Each row is a point. Any point is a mix of the corners, with weights that add up to 1. It lies inside the corners' shape when no weight is negative. Say inside or outside, and name the corners with a negative weight.
In the rows, zero is written as 128.

Corners:
(1): [116  76]
(2): [163 185]
(3): [123 155]
Points:
[132 141] => inside
[144 159] => inside
[129 168] => outside (1)
[119  86] => inside
[119  96] => inside

Corners:
(1): [232 111 133 119 148 150 113 155]
(2): [ 87 113 145 149 129 131 133 117]
(3): [100 146 147  83 130 122 149 122]
(4): [ 94 149 144 147 149  98 200 101]
(5): [101 180 143 148 167 133 126 112]
(6): [168 114  16 159 112 163 132 231]
(7): [ 92 143 148 134 142  69 131 121]
(8): [157 155 148 136 101 132 129 127]
(9): [107 126  45 149 137 139 131  96]
Points:
[117 143 113 146 141 122 158 135] => inside
[126 134 115 134 138 116 132 124] => inside
[159 124  75 145 128 148 131 180] => inside
[118 139 160 128 144 118 136 100] => outside (6)
[176 114  95 130 107 141 113 166] => outside (4, 5)

Corners:
(1): [128 134 151 135 126 184 127 125 118 138 112 143 149 107 136 141 122 116]
(2): [136 132 118 155 134 130 124  89  75 112 103 128 127 130 135 127 119 134]
(3): [120 116 132 121 124 124 144 113 129 132 113 116 144  88 133 136 143 132]
(4): [138 137  86 114 136 140 137 130 121 137 118 134 116 129  59 142 141 101]
(5): [132 116 156 124 144 116  95 152  96 144 119 135 146 134 138 141 157 116]
(6): [139 132 140 131 142 139 142 144 104 140 105  97 120 137 139 149 151 131]
(7): [136 136 118 129 144 120 138 151 124 141 160 142 146 134 140 138 117 105]
(8): [152 108 137 158 129 147 145 137 118 112 109 142 126 135 130 128 120 133]
(9): [130 137 143 137 141 128 136 148 111 138  96 126 160 132  79 136 121 153]
(10): [122 128 145 128 109 123 139 139 131 141 132 137 121 127 137 108 132 116]
(11): [131 137 119 155 135 132 112 144 141 142 130 137 131 137 140 135 137 131]
(12): [117 134 132 118 131 126 109 148 119 115 108 132 118  86 136 134 110 122]
(13): [171 135 121 112 122 135 123 141 121 145 134  90 136 120 118 126 112 131]
(14): [121 123  87 142 125 139 110 151 115 141 249 111 123 136 140 121 118 107]
(15): [140 125 125 120  56 136 141 150 110  85 111 141 133 132 137 125 117 157]
(16): [120 125 134 110 140 125 133 118 129 115 104 139 122 131 145 133 121 158]
(17): [122 129 102 119 121 169 150 141 127 118 112 146 138 105 136 100 128 122]
(18): [114 100 123 126  96 150 137 155 125 136 115 136 153 150 134 125 116 113]
(19): [129 134 124 132 132 154 126 141 121  37 107 123 136 137 107 123 118 118]
Points:
[133 132 111 128 123 135 122 152 112 112 136 130 134 142 124 127 120 126] => outside (1, 3, 8, 10)
[132 126 135 133 133 134 121 138 110 129 118 131 138 128 129 134 133 126] => inside
[131 128 126 127 127 138 129 146 128 131 125 130 135 126 125 131 130 125] => outside (2)
[131 128 129 130 128 133 128 139 119 130 127 128 132 129 129 134 129 125] => outside (17)
